Rows are points. The ring and each string are closed loops that go straight from each point to the next, and from the last back to the first. Before rounding, they use only three directions, however many columns there are. Count how often each string passes through the ring. Passing back the other way cancels.
(in the rows, 128 means zero)

Ring, 6 rows:
[[111 167  90]
 [128 170  98]
 [161 138 131]
 [171 101 149]
 [139 108 136]
 [116 135 112]]
String:
[[126 173  74]
 [135 153 111]
 [132 155 121]
 [132 175 113]
 [140 180  85]
 [135 153 103]
 [127 151 115]
 [124 149 105]
 [116 144  85]
 [101 137  97]
 [108 139 122]
 [126 136 118]
 [129 135 104]
 [100 162  73]
 [102 182  64]]
Times through: 0
String, 31 rows:
[[158  88 156]
 [138 120 142]
 [134 134 130]
 [145 110 121]
 [134 113 118]
 [134 132 119]
 [118 144 127]
 [104 149 110]
 [ 97 156  88]
 [106 155  72]
 [100 164  77]
 [ 92 173  87]
 [111 158 113]
 [128 145 115]
 [120 148  91]
 [117 147  88]
 [131 138 110]
 [118 144 122]
 [112 142 127]
 [128 138 129]
 [121 117 139]
 [141  93 139]
 [147  93 149]
 [136 120 150]
 [143 116 148]
 [163  90 159]
 [179  77 152]
 [184  76 145]
 [194  60 156]
 [172  79 163]
 [161  91 158]]
Times through: 0

Ring:
[[126 154 135 160 161 113 134 102 142]
 [ 80 150 126 172 124 138 172 121 150]
 [ 78 133 121 156  92 142 161 138 152]
 [140 113 127 104  92 120 104 141 134]
 [170 116 134  91 114 106  83 131 126]
 [168 141 139 126 162  96  93 103 132]]
String (29 x 9):
[[162 134 135 126 146  97  88 111 136]
 [136 131 131 124 122 118 118 125 135]
 [148 126 132 114 120 113 106 126 132]
 [154 125 131 121 126 103  89 121 138]
 [166 112 131  98 108 104  77 132 132]
 [171  98 130  68  81 112  75 150 123]
 [159 105 129  87  88 113  84 144 130]
 [151 113 128 106 101 110  88 136 136]
 [140 124 129 121 114 113 104 128 138]
 [141 122 130 109 108 120 111 134 132]
 [155 114 132  87  99 120 103 140 124]
 [192 104 136  62 105 103  66 138 116]
 [199 116 138  85 134  88  54 120 123]
 [207 124 141  93 154  80  49 108 124]
 [206 131 143  98 166  81  58 103 122]
 [180 144 140 137 179  82  74  92 137]
 [140 141 133 142 146 107 111 110 141]
 [132 136 132 130 128 119 125 122 136]
 [138 143 136 131 144 118 130 114 132]
 [134 163 138 170 184 105 130  89 143]
 [125 171 137 192 195 100 132  81 151]
 [122 158 134 173 168 108 131  97 148]
 [123 162 134 181 177 105 131  91 150]
 [129 166 137 179 186 103 131  87 147]
 [140 165 139 173 192  98 122  84 144]
 [151 160 139 166 190  92 107  85 143]
 [149 148 136 152 166  97 103  98 142]
 [139 136 133 130 134 114 117 118 136]
 [150 137 134 134 145 104 102 111 138]]
Times through: 2

Ring:
[[190 137 133  96 143 120 120 138 135 154 113 121 112 127]
 [170 130 122 135 149 123 144 122 118 150 104 133 132 123]
 [126 127 112 178 141 127 163 116  95 136  94 142 160 120]
 [ 89 122 112 191 129 127 167 122  88 120  98 144 170 118]
 [ 73 109 125 164 125 121 154 137 105 104 124 143 150 116]
 [ 93  97 146 102 128 112 126 156 142  99 158 136 107 117]
 [138 112 150  72 131 112 109 160 153 118 152 124  93 123]
 [172 129 144  73 134 116 107 154 147 139 131 118  99 126]]
String (28 x 14):
[[124 132 117 163 131 126 151 127  99 134  96 135 156 122]
 [116 149  97 216 127 136 174 110  65 143  59 139 196 122]
 [104 125 102 212 141 131 181 106  78 131  84 149 181 117]
 [101 111 113 186 144 125 171 114  96 122 108 150 159 116]
 [105 103 125 155 144 120 157 126 116 116 128 147 136 116]
 [125 124 126 140 132 122 142 135 114 128 113 134 139 121]
 [ 97 146 105 198 114 133 161 126  73 131  72 134 188 122]
 [ 56 117 113 199 119 127 168 129  83 104 104 147 177 116]
 [ 35  83 131 166 127 116 160 140 113  80 151 154 141 110]
 [ 59 104 131 153 118 119 147 147 111  94 134 142 144 116]
 [105 124 128 139 122 121 137 144 113 118 117 132 141 121]
 [120 116 134 122 132 118 134 143 126 120 129 133 125 120]
 [ 98  77 157  75 141 105 120 160 165  92 187 140  78 115]
 [ 98  79 164  57 134 103 108 170 172  89 193 134  70 116]
 [111 108 152  77 121 111 108 168 150 106 157 125  97 121]
 [123 129 137 109 119 119 120 155 126 122 123 124 125 124]
 [125 114 138 110 133 116 128 146 133 120 135 132 116 121]
 [110  89 154  78 138 107 118 159 159 100 174 135  85 117]
 [ 87  74 162  66 136 103 114 167 170  84 195 138  73 115]
 [ 75  88 151  96 125 109 123 163 148  87 172 138 100 116]
 [ 83 114 133 136 118 119 136 150 117 104 130 135 137 119]
 [122 126 127 138 128 122 139 138 113 127 113 132 139 122]
 [101  98 136 128 139 115 142 140 130 108 146 142 119 116]
 [ 60  89 127 166 135 118 162 132 113  93 142 153 141 112]
 [ 51 113 107 219 125 128 181 119  75 105  98 153 186 114]
 [ 70 122 102 223 128 131 183 113  71 116  86 151 191 116]
 [ 91  98 120 176 147 121 170 118 107 112 126 153 146 113]
 [117 112 125 148 141 121 151 128 116 123 122 141 136 118]]
Times through: 1

Ring, 10 rows:
[[139 151 150 132  85  80 122  79 116 115 159 102 143 120]
 [108 131 141 152  97 108 127 120 150 146 163 125 136 119]
 [ 98 120 131 156 106 128 124 144 163 156 158 135 132 122]
 [ 99 108 112 149 122 159 112 172 168 159 141 144 127 131]
 [111 105 102 134 135 175 105 181 158 147 127 147 124 134]
 [123 106 100 122 143 176 107 176 143 130 120 149 123 130]
 [136 114 108 112 142 161 112 155 123 111 120 145 125 122]
 [153 131 122 104 128 131 116 119 102  92 125 128 131 118]
 [166 148 136 102 107 100 115  84  89  84 135 107 138 120]
 [164 158 147 110  90  78 115  65  91  90 146  94 143 121]]
String (25 x 14):
[[154 143 142 109 115  99 132  88  92  84 142 123 136 105]
 [175 147 132  91 117 107 114  85  77  70 126 111 136 117]
 [170 141 119  94 118 124  99 105  92  86 120 109 135 131]
 [145 129 119 113 120 134 107 127 117 110 128 123 132 128]
 [116 108 115 129 142 159 128 163 139 125 133 158 123 112]
 [110  94  98 127 160 191 121 195 149 132 119 172 117 117]
 [132 101  82 111 150 199  85 193 144 132 102 145 120 146]
 [139 120 103 116 124 158  90 153 134 127 119 123 129 143]
 [124 119 116 129 124 147 112 148 139 130 134 135 129 127]
 [ 97  98 109 143 144 174 126 186 162 147 135 166 121 116]
 [110  93  86 129 151 202  97 206 163 150 113 158 118 139]
 [135 106  83 111 143 193  79 187 144 133 103 136 123 151]
 [146 118  96 106 133 169  86 159 128 119 109 126 127 145]
 [130 100  91 110 160 193 107 187 133 117 107 160 118 126]
 [121 102 108 119 158 175 130 173 131 113 122 169 119 108]
 [125 116 122 124 137 145 131 144 126 113 135 151 126 109]
 [154 131 127 103 132 126 126 113  95  84 128 135 130 109]
 [189 159 134  85 102  91 101  65  69  67 126  89 142 129]
 [168 152 134 103  99  97 104  82  93  91 134  96 141 130]
 [135 132 129 125 112 121 117 119 124 117 141 123 134 122]
 [148 148 150 120 100  85 132  78 100  95 153 113 139 108]
 [183 175 159 101  75  49 114  29  70  72 151  74 150 121]
 [200 181 149  89  68  53  91  26  63  69 139  55 153 139]
 [158 149 136 111  97  97 109  85 101  99 140 100 140 127]
 [128 128 130 129 116 124 124 125 128 119 143 131 132 117]]
Times through: 4

Ring (10 x 14):
[[162 156 118 127 137 151 161 127 119 165 106 138 181 177]
 [163 131 106 135 133 160 156 123 100 159 115 140 184 188]
 [145  92  97 145 126 168 133 120  77 135 140 135 163 176]
 [128  77 100 148 122 160 113 121  79 117 154 127 138 153]
 [116  79 111 147 120 141  95 122  98 105 159 119 111 125]
 [109  99 127 140 121 119  86 125 127 102 154 112  91  98]
 [106 130 142 129 127 109  91 132 149 107 145 109  84  81]
 [107 163 151 115 136 114 108 141 157 119 133 111  94  81]
 [119 182 149 109 142 125 130 143 154 136 121 118 117  99]
 [144 181 136 114 142 138 153 137 140 157 107 130 155 142]]
String:
[[112 157 140 116 139 135 121 141 133 125 134 118 113 102]
 [129 144 131 125 133 133 125 132 132 133 128 122 129 124]
 [130 155 135 122 136 132 129 134 137 137 124 123 130 123]
 [117 167 138 111 143 148 136 144 124 135 130 122 129 115]
 [129 205 146  99 152 148 160 149 139 156 109 128 148 125]
 [157 214 142 104 150 142 177 142 150 178  88 136 176 155]
 [170 182 130 121 139 132 165 128 148 175  90 137 180 171]
 [172 185 123 117 144 154 181 132 127 182  90 143 198 188]
 [158 161 117 122 142 164 168 132 107 166 109 140 185 179]
 [142 139 117 127 136 158 145 131 105 146 125 133 160 158]
 [135 132 115 127 136 162 141 132  97 140 132 131 155 154]
 [162 120  97 137 134 179 162 123  77 159 122 144 195 201]
 [160 103  90 142 131 185 157 121  64 153 129 144 195 206]
 [140 100  98 139 131 179 140 126  68 137 142 136 168 177]
 [136 115 113 136 129 150 127 126 103 133 136 128 145 150]
 [145 104 108 144 124 145 125 119 105 134 134 130 150 160]
 [147  77  97 154 118 149 118 113  90 129 142 131 152 171]
 [143 109 114 143 123 132 118 119 119 132 132 127 140 149]
 [140  79 105 154 116 134 105 113 106 120 144 125 133 150]
 [114  56 103 155 115 145  86 117  85  97 169 118 109 129]
 [ 94  66 111 145 121 151  82 128  82  87 178 113  91 105]
 [105 100 121 135 127 144  98 131 103 104 159 116 103 108]
 [ 91  93 125 135 125 137  83 133 106  90 169 110  82  88]
 [ 96  91 134 143 116 102  65 125 141  86 163 103  63  71]
 [111 111 140 141 117  89  74 123 163 100 146 105  73  78]
 [113 127 145 135 121  87  81 125 170 107 138 106  77  78]
 [ 81 144 159 119 129  94  73 141 168  90 153  97  48  37]
 [ 86 153 153 113 136 118  94 146 148 102 149 105  72  58]
 [100 152 144 115 137 131 110 143 135 115 143 113  96  85]
 [ 94 174 155 106 142 124 111 149 151 116 138 109  87  69]]
Times through: 1

Ring, 8 rows:
[[ 95  99 120 121 117 115 115  99 119 144 130 121 114  96]
 [107  84 126 109 107 114 120 136 177 149 126 116 109 101]
 [131  86 135 115 105 124 135 163 214 143 127 122 108 113]
 [149 109 139 142 116 140 151 152 187 128 135 138 114 125]
 [160 129 140 159 123 143 157 134 153 116 130 141 128 136]
 [161 145 138 168 127 136 156 112 114 108 117 133 146 144]
 [143 143 132 162 128 128 144  93  89 112 115 127 146 134]
 [111 125 123 145 126 121 126  80  81 127 125 126 132 111]]
String (23 x 14):
[[127 128 128 153 127 131 137  94  99 123 131 135 128 118]
 [140 126 133 149 122 129 142 115 128 121 121 128 133 128]
 [173 148 141 168 124 132 159 122 126 104 104 124 156 154]
 [179 160 143 183 131 143 167 112 107  97 114 137 154 156]
 [150 139 136 167 129 141 152 107 112 113 130 141 134 133]
 [141 126 134 152 123 134 145 115 128 121 127 134 129 126]
 [169 144 141 165 123 133 158 123 130 107 109 127 150 150]
 [185 170 143 187 131 136 167 104  90  91  98 127 170 166]
 [149 155 133 174 133 133 149  83  69 105 116 132 152 140]
 [142 151 130 166 130 122 141  78  64 108 106 121 157 138]
 [123 132 126 148 125 117 130  84  81 121 112 119 144 123]
 [ 82 116 114 137 129 117 110  56  52 137 136 129 121  91]
 [ 81 102 115 127 124 119 111  76  87 145 143 132 108  86]
 [116 107 127 131 118 123 128 114 136 136 129 127 118 109]
 [126 103 130 125 112 117 131 130 160 135 117 116 124 117]
 [123 100 130 123 111 117 129 132 163 137 119 117 122 114]
 [109  83 126 103 103 106 118 141 184 149 114 105 116 105]
 [ 79  71 118  93 105 104 103 121 164 160 128 110 101  83]
 [ 73  81 115 105 113 110 103  98 128 157 138 120 101  79]
 [ 65  89 111 111 118 108  99  76  94 154 138 120 105  77]
 [ 90 109 118 134 126 123 116  77  85 140 142 134 112  92]
 [120 116 127 141 122 126 132 105 120 130 130 130 122 113]
 [113 127 124 152 130 129 130  79  79 126 135 136 126 110]]
Times through: 3
String, 29 rows:
[[110  85 127 106 105 109 120 139 180 148 118 110 114 105]
 [122  96 130 120 110 118 129 137 174 140 122 118 117 112]
 [109  93 126 122 114 124 125 125 159 144 138 130 105 100]
 [109  80 128 108 107 119 123 145 192 151 134 122 101  99]
 [123  67 133  92  94 109 125 182 249 154 114 105 106 109]
 [127  75 134  99  97 111 128 174 234 149 113 106 112 113]
 [126  70 134  92  93 106 125 181 245 152 108 100 112 113]
 [ 99  69 125  95 102 111 115 149 204 158 130 114  98  93]
 [ 92  74 122 100 106 112 112 132 177 156 132 117 100  89]
 [ 90  76 121  98 105 105 109 127 168 156 123 109 107  91]
 [111  97 125 117 110 110 121 121 151 141 116 111 122 108]
 [119 110 128 133 118 122 130 113 133 134 125 124 123 112]
 [107 113 123 138 123 124 125  93 105 134 135 131 118 104]
 [ 94 125 117 147 131 122 118  58  52 131 136 133 125  99]
 [119 142 123 158 131 120 130  65  51 117 116 123 146 122]
 [141 150 130 165 130 122 141  79  65 109 106 121 156 137]
 [151 144 134 161 125 124 146 102 100 110 105 120 153 142]
 [139 125 133 148 121 128 141 114 127 122 120 127 133 127]
 [130 130 130 155 128 133 140  97 101 121 131 137 129 120]
 [149 154 133 175 134 135 149  83  70 105 119 135 150 138]
 [163 160 136 176 131 130 154  92  78  99 103 125 163 152]
 [161 153 136 168 126 125 151 100  93 104  99 119 162 150]
 [139 129 132 150 122 125 141 109 118 120 116 124 138 129]
 [121 122 127 147 125 129 134  96 105 127 132 133 125 114]
 [104 127 121 150 131 126 125  68  64 128 135 135 126 105]
 [ 96 117 119 141 128 124 120  73  75 135 139 134 118  97]
 [110 111 124 135 121 124 126 100 115 135 133 130 118 105]
 [ 77  95 115 120 120 116 108  83 100 149 142 128 105  83]
 [ 87  80 119 101 108 104 107 116 152 154 124 110 109  90]]
Times through: 4

Ring (6 x 14):
[[142 150 110  98 128 136 135 146 118 111 128 164 107 153]
 [150 184  99 112 133 178 165 169 100 112 153 156 135 146]
 [141 168 123 140 136 175 158 161 106 119 158 122 155 123]
 [124 122 153 157 137 133 127 136 126 127 138  93 152 105]
 [105  85 159 146 141  87 105 119 136 139 100  98 125 105]
 [110  89 140 115 138  77 103 120 135 134  87 133  97 127]]
String, 25 rows:
[[158 211  75  93 134 198 184 185  86 108 156 183 128 161]
 [161 207  88 108 131 202 179 180  92 105 168 166 141 153]
 [154 163 129 129 122 165 140 148 122 102 165 130 143 137]
 [132 150 119 125 138 148 146 153 110 124 133 135 133 130]
 [134 180 101 128 147 181 177 177  88 130 144 139 149 127]
 [146 187 119 151 139 200 175 173  96 118 174 113 174 117]
 [147 150 152 159 125 166 134 141 127 107 174  94 166 114]
 [141 134 160 160 125 149 123 132 134 110 164  90 160 111]
 [134 127 145 137 128 129 121 132 131 116 139 115 134 123]
 [118 125 135 138 143 127 135 143 116 135 119 116 135 114]
 [105  94 163 163 146 105 117 127 128 143 113  82 146  93]
 [105  77 175 163 139  87  98 112 143 138 110  77 138  93]
 [127  99 166 146 125 104  98 114 147 117 131  98 131 115]
 [128 116 146 133 130 116 115 128 133 120 127 117 126 123]
 [107 106 131 125 147 100 125 136 119 143  93 128 114 119]
 [ 80  60 140 117 156  45 101 118 128 162  45 128  86 113]
 [105  73 150 118 137  61  91 110 143 136  80 126  93 124]
 [129 108 147 125 127 103 105 121 140 117 120 125 114 129]
 [121 118 126 114 138 108 123 136 123 129 105 141 109 133]
 [117 119 113  96 140  99 125 139 118 133  89 161  91 143]
 [133 125 112  84 127 101 116 133 128 115 102 175  82 159]
 [145 142 112  88 122 122 122 137 128 105 124 172  94 161]
 [147 137 135 118 119 132 118 132 135 103 144 137 120 142]
 [131 142 119 116 136 135 139 148 114 123 124 143 121 135]
 [145 195  71  86 141 177 180 183  84 120 132 190 114 161]]
Times through: 5
String:
[[152 172  90  79 125 150 147 157 110 105 132 189  98 169]
 [143 189  73  84 140 169 175 178  88 120 127 190 109 162]
 [143 191  80  97 142 178 178 180  86 122 135 176 123 152]
 [154 211  79 105 138 204 189 188  82 114 159 171 139 152]
 [159 206  97 123 133 208 181 180  92 107 176 149 155 142]
 [147 155 133 135 126 160 139 146 121 108 159 122 145 130]
 [135 147 128 132 135 148 141 148 116 120 140 126 138 126]
 [130 166 114 137 146 170 166 168  96 131 141 126 151 120]
 [133 176 118 151 147 188 175 174  92 130 157 113 169 112]
 [144 163 140 159 133 180 152 155 113 115 173  99 172 112]
 [145 147 146 149 126 157 133 141 127 109 164 105 155 119]
 [135 140 134 134 132 142 134 143 121 118 140 122 138 125]
 [129 159 112 128 144 159 160 163  99 130 133 134 140 126]
 [139 198  89 125 149 199 192 189  78 129 150 147 153 131]
 [152 206  91 119 138 206 186 185  86 114 165 153 151 141]
 [160 180 116 121 122 180 151 157 114  98 171 143 142 145]
 [160 174 115 113 120 169 144 153 118  97 164 150 132 150]
 [157 181  96  94 124 167 153 161 109 101 150 174 116 162]
 [141 169  85  82 135 147 155 163 101 117 119 187  99 162]
 [127 143 105 101 140 128 142 152 109 128 109 161 106 144]
 [123 135 100  87 140 112 136 148 111 130  94 175  90 151]
 [127 114 116  83 128  88 109 127 132 119  92 172  77 157]
 [131 107 134 100 123  90  99 118 142 113 107 151  90 147]
 [132 116 138 116 126 107 110 125 136 115 120 136 109 137]
 [128 123 130 116 133 115 122 134 126 122 117 139 113 134]
 [121 125 112  97 139 106 128 141 117 130  96 161  95 144]
 [133 130 109  85 129 107 122 137 124 117 103 174  85 157]
 [146 141 117  94 120 124 121 136 130 104 129 165  99 158]]
Times through: 3
